Rows are points. Each copy is the shape, with its points in the same order, turned, moved and blurred by noise. Is it also mirrored, or only turned?
In the rows, zero is written as 128.

Shape:
[[106 125 161]
 [ 86  96 125]
 [138 152 150]
 [111 156 137]
 [138  82 132]
 [127 161  90]
 [141 149 125]
 [149  87 164]
 [166 141 146]]
Copy 1:
[[101 148 162]
 [ 83 104 145]
 [138 162 138]
 [108 159 120]
 [137  95 160]
 [123 138  81]
 [138 148 117]
 [146 115 186]
 [163 148 141]]
Copy 1 is: only turned
Copy 2 (9 x 3):
[[106 115 141]
 [ 82  96 107]
 [146 137 133]
 [116 151 125]
 [120  72 103]
 [130 157  75]
 [140 143 103]
 [132  72 138]
 [162 110 123]]
Copy 2 is: only turned
Copy 3 (9 x 3):
[[157 170 125]
 [168 134  93]
 [120 163 151]
 [119 162 120]
 [174 114 143]
 [ 87 123 116]
 [112 142 142]
 [184 138 167]
 [125 143 176]]
Copy 3 is: mirrored

Shape:
[[137 151  83 122]
 [120 133 153  77]
 [138 141 160 126]
 [110 147  99 150]
 [ 84 130 131 149]
 [128 134 151 127]
 [ 80  97 136 131]
 [ 58 135 150 143]
 [122 129 158 123]]
Copy 1, 9 rows:
[[132 138  88 118]
 [127 133 170  83]
 [149 138 160 129]
 [113 146  98 144]
 [ 93 145 139 156]
 [136 135 160 134]
 [ 83 116 161 140]
 [ 72 157 161 149]
 [132 138 169 126]]
Copy 1 is: only turned
Copy 2 (9 x 4):
[[110 163  74 128]
 [127 148 155  83]
 [138 136 144 133]
 [105 159 104 160]
 [ 90 160 149 162]
 [127 134 145 137]
 [ 67 140 162 136]
 [ 87 176 177 164]
 [128 139 160 129]]
Copy 2 is: only turned
Copy 3, 9 rows:
[[149 108 103 127]
 [ 96 104 178 116]
 [129 152 164 124]
 [131 128 102 159]
 [ 94 142 119 162]
 [112 146 151 134]
 [ 63 134 120 138]
 [ 70 133 137 183]
 [104 149 159 134]]
Copy 3 is: mirrored

Shape (10 x 4):
[[136 110  86  81]
 [129 128 119 170]
 [138 102 135 170]
 [ 76 133  99  91]
 [131 121 141 153]
 [152 135 139  84]
 [134 132 147 130]
 [112  86 128 178]
 [133 111 161  98]
 [ 75 134 145 126]]
Copy 1, 10 rows:
[[158 122  69 132]
 [ 90 138 131 150]
 [ 91 109 145 142]
 [117 155  65  91]
 [102 130 143 129]
 [170 145 122 120]
 [126 141 141 121]
 [ 68  98 133 128]
 [151 125 138  96]
 [ 94 156 114  79]]
Copy 1 is: only turned
Copy 2:
[[100 104 150  87]
 [123 137 131 175]
 [151 116 117 171]
 [ 78 139 105  88]
 [142 137 122 151]
 [145 136 154  86]
 [144 145 125 131]
 [134 111  87 179]
 [164 134 120  95]
 [115 165  87 125]]
Copy 2 is: mirrored

Shape (12 x 6):
[[118 138 119 154  94 101]
 [134 159 111 111  89 178]
 [143 126  89  87  95 166]
 [117 155 157 176 148 132]
 [137 130 140 130 117  91]
 [136 155 109 157 153 139]
 [134 179  86 107 121 184]
 [117 126 141 160 125 100]
 [ 94 142 131 142 154 141]
 [119 135 147 139 114 114]
 [167 131 107 115 113 187]
 [130 123  78 124  97 184]]
Copy 1 (12 x 6):
[[107 128 123 145 100 104]
 [163 153  89  97 107 155]
 [162 108  73  88 113 138]
 [117 143 168 172 127 154]
 [128 103 144 134 109 102]
 [151 141 129 165 145 141]
 [174 163  84 113 139 152]
 [ 98 119 144 156 117 122]
 [112 134 135 142 154 146]
 [117 121 148 135 111 126]
 [181 105  87 121 112 167]
 [147 130  60 126 118 163]]
Copy 1 is: only turned
Copy 2 (12 x 6):
[[141 120 106 143  89 106]
 [138 119  98  52 103 117]
 [118 144  97  59  91 147]
 [151 100 128 141 161 100]
 [136 141 142 143  98 117]
 [162 128 102 122 149 133]
 [156 141  80  46 134 123]
 [130 119 126 159 116 111]
 [120 130 105 125 160 106]
 [127 122 134 131 112 103]
 [139 116 112  58 116 164]
 [121 115  70  68 105 152]]
Copy 2 is: mirrored

Shape (14 x 8):
[[130 163 121 158 164 101 169 111]
 [129 141 153 173 117 125  92 163]
 [ 96 109 101 100 114 179 132 155]
 [111  83 114 110 133 140 166 171]
 [173 170 140 124 112 110 109 162]
 [128 179 157 142 146  86 127 144]
 [160 148 107 159 171 121 151 111]
 [110 115 165 144 117 150 113 174]
 [161 128 120 148 149 101 147 100]
 [131 160 106 144 159  70 137 115]
 [108  99 147 100  94 172 140 141]
 [108  98 119  87 138 133 118 137]
 [119 113  90  98 121 139 143 136]
 [123 123 140 174  86 127 131 148]]
Copy 1 (14 x 8):
[[154 117 106 118 183 107 121 103]
 [136 173 123 168 132 146 111 161]
 [132  98 100 161  79 162 173 130]
 [165  89 122 142 106 142 178 155]
 [139 178  88 105 139 168 112 162]
 [136 164 124 122 188 146 125 132]
 [152 101  91 124 152 105  96 123]
 [152 150 140 172 101 163 144 151]
 [136 113 109 107 144  92 101 142]
 [122 119 108 113 189 107 127 135]
 [142 123 136 140  64 154 160 122]
 [112  91 125 129 106 154 157 149]
 [124  96  95 127 111 141 166 140]
 [150 172 117 156 111 111 148 147]]
Copy 1 is: only turned
Copy 2 (14 x 8):
[[126 126 113 174 196 130 120 135]
 [110 113 136 130 117 192 133 158]
 [138 129 150  67 137 132  78 100]
 [133 105 156  95 142 103  62 143]
 [158 136 122 118 131 154 163 178]
 [111 145 114 149 171 156 141 178]
 [149  96 110 168 174 123 135 124]
 [102 111 170  97 127 175 110 155]
 [131 108 132 176 157 108 141 131]
 [120 141  89 167 164 112 132 144]
 [127 128 199  78 140 131 105 116]
 [109 119 140  80 134 102 112 121]
 [147 132 135  98 137 104  99 110]
 [129 128 166 150 114 168 106 139]]
Copy 2 is: mirrored
Copy 3 (14 x 8):
[[106 162 117 131 170 147 165 107]
 [123 126 116 197 108 131 124 142]
 [ 81 125 151 106  67 133  96 116]
 [ 86 112 139 109  65 147 156  96]
 [144 153 121 151 109 113 153 179]
 [110 146 109 165 153 102 168 142]
 [128 151 132 123 166 173 153 124]
 [106 114 146 182  77 119 127 117]
 [150 143 114 120 150 154 157 107]
 [113 141  83 121 170 138 161 129]
 [113 132 160 126  59 106 109  92]
 [107  95 132 100  95 114 121 113]
 [103 132 123  85  89 136 121 117]
 [125 155 106 178  84 141 126 105]]
Copy 3 is: only turned
Copy 4 (14 x 8):
[[154 141  95 163 136 104 146  96]
 [136 137 119 163 106 167 100 162]
 [ 98 144 109  81  99 112 149 183]
 [127 122 124 106 141  95 160 193]
 [184 141 151 144  81 131 103 133]
 [172 170 134 174 128 144 131 117]
 [162 108  81 148 132 113 134  95]
 [114 133 138 140 107 162 133 183]
 [151 113 118 139 145 102 120  99]
 [164 161 101 144 151 105 118  94]
 [ 85 128 147 106 100 120 151 172]
 [118 146 136  84 140 126 135 152]
 [121 142 116  88 119  86 130 154]
 [109 124 125 175 107 122 100 166]]
Copy 4 is: only turned

Shape, 14 rows:
[[114 135 145 133 164 117 109 140 169]
 [ 98 119 151 152 135 142 156  98 123]
 [ 97 116 125 159 104 167  98 118 136]
 [119 166 142 137 107  87 100 150 130]
 [136 133  68 185  85 133 102 151 184]
 [111 169 111 121 103 132  85 129 120]
 [109 150 118 116 129 124 141 153 156]
 [190 112 163  96 136 123 129 150 148]
 [154 154  67 108 119 116  73 109 165]
 [140 132 142 119  91 138 163 121 166]
 [ 75 153 148 125 164 158 113 109 117]
 [155 183  97 159 144 156 152 141 149]
 [110 120 154 135 130 138 153 140  91]
 [146 135 135  89 153 116 131 137 140]]
Copy 1, 14 rows:
[[ 94 119 158 167 135 144 145 123 147]
 [138 123 150 109 125 179 167 143 114]
 [129  94 142 111 117 183 133  87 139]
 [101 136 133 151 115 114 119  87 101]
 [160  95 125 173  74 144 127  58 171]
 [121 131 115 131 146 142 116  65 124]
 [112 134 129 132 116 123 143 115 160]
 [132 103 184 148 153  81 108 142 135]
 [147  97 107 169 166 106 138  58 167]
 [150 127 173 101 114 108 158 116 146]
 [ 89 142 135 120 156 194 152 125 132]
 [167 167 141 156 117 150 122 122 169]
 [113 124 134  92 121 154 121 151 113]
 [117 118 141 141 158 104 135 145 141]]
Copy 1 is: only turned
Copy 2, 14 rows:
[[ 82 103 109 141 133 109 108 154 144]
 [100 111 140 119 106 146 108  85 133]
 [112 100 179 102 133 134  73 126 152]
 [146 119 135 138 101  89 101 170 117]
 [144 140 195 148 170 102  90 160 191]
 [147 130 142  96 122 116  63 167 130]
 [103 154 128 114 117 100 109 142 146]
 [105 112 124  93 123 129 183 177 130]
 [167 133 113 105 171 121  88 188 174]
 [122 148 149 105  94 134 142 133 173]
 [ 78 115 112 107 113 142  62 122 111]
 [108 181 148 148 148 156 109 158 140]
 [109 123 147 106 109 126 124 100  94]
 [110 129  96  98 131 118 140 155 127]]
Copy 2 is: mirrored
Copy 3 (14 x 9):
[[130 159 149 111 133 146 109 154 166]
 [ 82 130 147 148 127 112 140 124 138]
 [ 88  87 141 129  94 150 122 154 140]
 [162 148 118 128  93 132 138 177 130]
 [148  50 130 109 102 117 109 189 187]
 [142 114 107 127  90 168 154 157 142]
 [126 136 116 115 148 133 144 171 152]
 [165 139 169  64 152 131 129 125 106]
 [170 100  98  78  98 163 138 132 189]
 [113 111 141  85 139  97 168 152 142]
 [ 85 155 135 156 121 178 142 130 152]
 [157  97 157 143 162 144 165 156 181]
 [108 130 136 152 144 127 138 135 100]
 [150 152 126  94 155 145 135 124 136]]
Copy 3 is: only turned

Shape:
[[111  91 106 100  94 126 128 150 112 160 158]
 [166 133 112  96 116 116 153 133  85 170 149]
 [138 160 102 159 155 121 109 167 133 125 103]
 [152 155 133  87 108 150 122 113 146 121 163]
 [128 126 102 154  93 165 117  95 127 122 114]
 [170 120 111 123 112 135 124 126 125 150 115]
 [ 96 103 169 157 164 146 125 110  94 129 106]
 [120  98 177  85 150 158 111 119 137 100 139]
 [133 164  98  88 156 123 106 139  85  92 120]
 [157  92 116 129 131  86 151  96  81 146 115]
 [101 153 149 140 169 164 124 128  73 138 155]
 [103 103 103 106  97 115 174 112 154 159  93]
 [142 111 178 104 128 104 150 138  72 169  91]
 [156  91 120 156  91 155 133  93 124 102 126]
 [153  97  96 108 120 145  93 115 120 155  94]
 [ 93 113 134 113 164 157 162 147  84 141 121]]
Copy 1:
[[108  85 101 111  97 118 102 108 136 192 145]
 [175  95 123 127 106 126 106 126 104 186 172]
 [137 172 106 144 164 144  99 122 139 136 123]
 [157  97 155 107 110 115 134 100 160 142 149]
 [123 150 116  74  87 116 105 117 140 121 145]
 [159 140 104 104 118 106 119 103 117 155 148]
 [139 136  75 106  89 134 144 186 124 131  92]
 [129  87 108 121 105  96 177 136 158 124  97]
 [138 115 129 142 156 109 111 177 157 121 168]
 [140 142 117 118 104 100 123 163  66 183 149]
 [173 111  95 116 103 150 104 191 169 148 108]
 [ 97 101 122  92 112 134 102  97  60 138 128]
 [152 110  72 124 120 158 175 168  82 179 154]
 [130 165 117 106  60  91 123 105 120 127 139]
 [131 131  82  79 144  79 116 119 115 146 152]
 [148  87  73 140 105 143 103 168 118 130 112]]
Copy 1 is: only turned
Copy 2:
[[134 128 115  99  91 145 161 123 130 166 147]
 [117 172 140  65 132 132 122 124 118 157 120]
 [113 125 135 138 130 165 102 123  97  74 115]
 [170 127 134  79 137 113 143  89 132 112 108]
 [119  85 150 119 164 122 160 132 125 113 144]
 [107 127 163  96 120 118 133 120 123 123 124]
 [133 113 139 178 138 108  92 108 118 145 176]
 [180 127 147 144 100  92 129  68 135 126 153]
 [156 175 123  99 144 138 124 105  84  78 163]
 [ 99 156 132 109 122  89 111 159 117 149 151]
 [162 127 131 151 165 152  93  95  97 160 159]
 [ 73 122  90 120 111 103 157 103 156 136 128]
 [103 166 145 119 106 118  72 106 159 157 173]
 [126 113 177 131 143  89 164 151 138 121 136]
 [ 93 107 158  97 102 120 148 107 100 112 157]
 [124 162 120 164 138 145 127  87 113 163 167]]
Copy 2 is: mirrored
Copy 3 (16 x 11):
[[132 116  98 132 146 115 171 136  88  74 139]
 [113 127 141 119 151 138 154 133 110  60  84]
 [101 148 143 141 138 171  98 130  78 154 138]
 [136  93 139  93 128 111 129 167 135 123 116]
 [170 157 137 148 127 137 132 152 139 126 152]
 [139 121 136 144 124 146 115 140 113  91 113]
 [ 94 143 105 172 116 149 152  92 164 142 148]
 [108  65  91 136 126 117 129 122 163 138 143]
 [ 88 130 131 110 193 145  95 141 132 118 143]
 [135 155 114 149 149 145 124  82 134  73  88]
 [ 64 144 118 127 137 154 180 141 155 142 131]
 [180 114 156 132 138 132 157  75  99  91 148]
 [ 74 120 150 166 130 115 140  77 138  67 112]
 [183 141 114 173 130 126 127 145 148 128 116]
 [145 126 118 145 123 161 108 135 125  70 151]
 [ 88 113 125 156 165 156 185 104 132 119 142]]
Copy 3 is: mirrored

Shape:
[[132  95 130 152 132  84  97 173 131 109 139 161]
 [166 156 115 130 166 159 109 158 119 124 170 154]
 [101 176 154 155 117 164 148 117  99  82 114 113]
 [123  91 153 143 106 158  81 158 138 131 104 123]
 [162 165 107 148 144 158 102 162  92 121 125 159]
 [140 118 108 150 136 136 137 170 123  84 150 104]
 [112 125 107 112 136  86 137 115 140 166 127 115]
 [107 164 151 153 124 117  98 103 103 145 173 158]
 [169 101 147 158 172 117 144 138 155 139 153 157]
 [119 135 154  90 121 156 147 126 101 153 155 106]
 [151 116 132  94 140 143 107 174 153  96 105 126]
 [157 126 115 148 108  86 139 117  75 123 162 169]
 [164 109  91 117 124  94  78 113 126 107 135 174]
 [173 170 154 103 186 119  95 103 148 121 113  92]
 [141  94 122  81 162 140 128 119  85 115 111 127]]
Copy 1 (15 x 12):
[[131 124  87 135 121  90 135 137 147 111  96 104]
 [109 167 172 184 106 121 120 143 117 113 104 106]
 [112 165 117 144 126 171 120 100  80  98 183 153]
 [135 107 117 106 116 158 102 108 127 118 114  81]
 [146 173 166 168  97 137 142 126 128  91 127 100]
 [121 135 110 162 125 126 138 172  90 112 140 104]
 [132 141 130 117 114 111 140 150 147 191 143 146]
 [139 184 121 147 112 112  84  95 130 140 110 166]
 [ 80 141 142 118 115 102 119 179 140 114  92 137]
 [110 152 152 114 123 147 128 113  74 180 121 137]
 [ 89  91 135 144 106 133 154 119 123 129 136  76]
 [163 155 124 141  95  84 147 136 102 112  97 175]
 [155  89 145 169  97  86 137 122 151 123 110 142]
 [ 73 128 175 143  88  89  96 120 131 144 192 118]
 [133 107 184 125 156 110 157 119  95 140 135 123]]
Copy 1 is: mirrored
Copy 2, 15 rows:
[[163  92 105 125 169  78 100 135 124  90 127 105]
 [155 153 116 148 128 109 141 133 135 146 132  50]
 [101 147 161 161 124 151 146 120 102 115  82 138]
 [161  85 141 113 153 151 136 111 160  97 140 126]
 [163 157 102 135 142 131 157 125 132 128  87  74]
 [139 124 160 147 166  92 143 165 134 116 122 100]
 [120 111 101  95  95  93 120 169 130 131 144 146]
 [134 114  96 150  83 112 137 105  74 104 133 104]
 [113 111 117  98 157  89 102 119 115 148 153  70]
 [140 112 141 148  96 136 143 136 119 178 145 139]
 [166 126 150 124 147 115 103 132 193 130 118 111]
 [161 125 106 120 138  59 148 123  68 134 109 119]
 [197 136 119  85 118  64 116 123 120  95 120 101]
 [116 110 154 105  59 110 106 128 164 144  92  67]
 [181 130 161  94 119 131 103 161 115 166 113 123]]
Copy 2 is: only turned
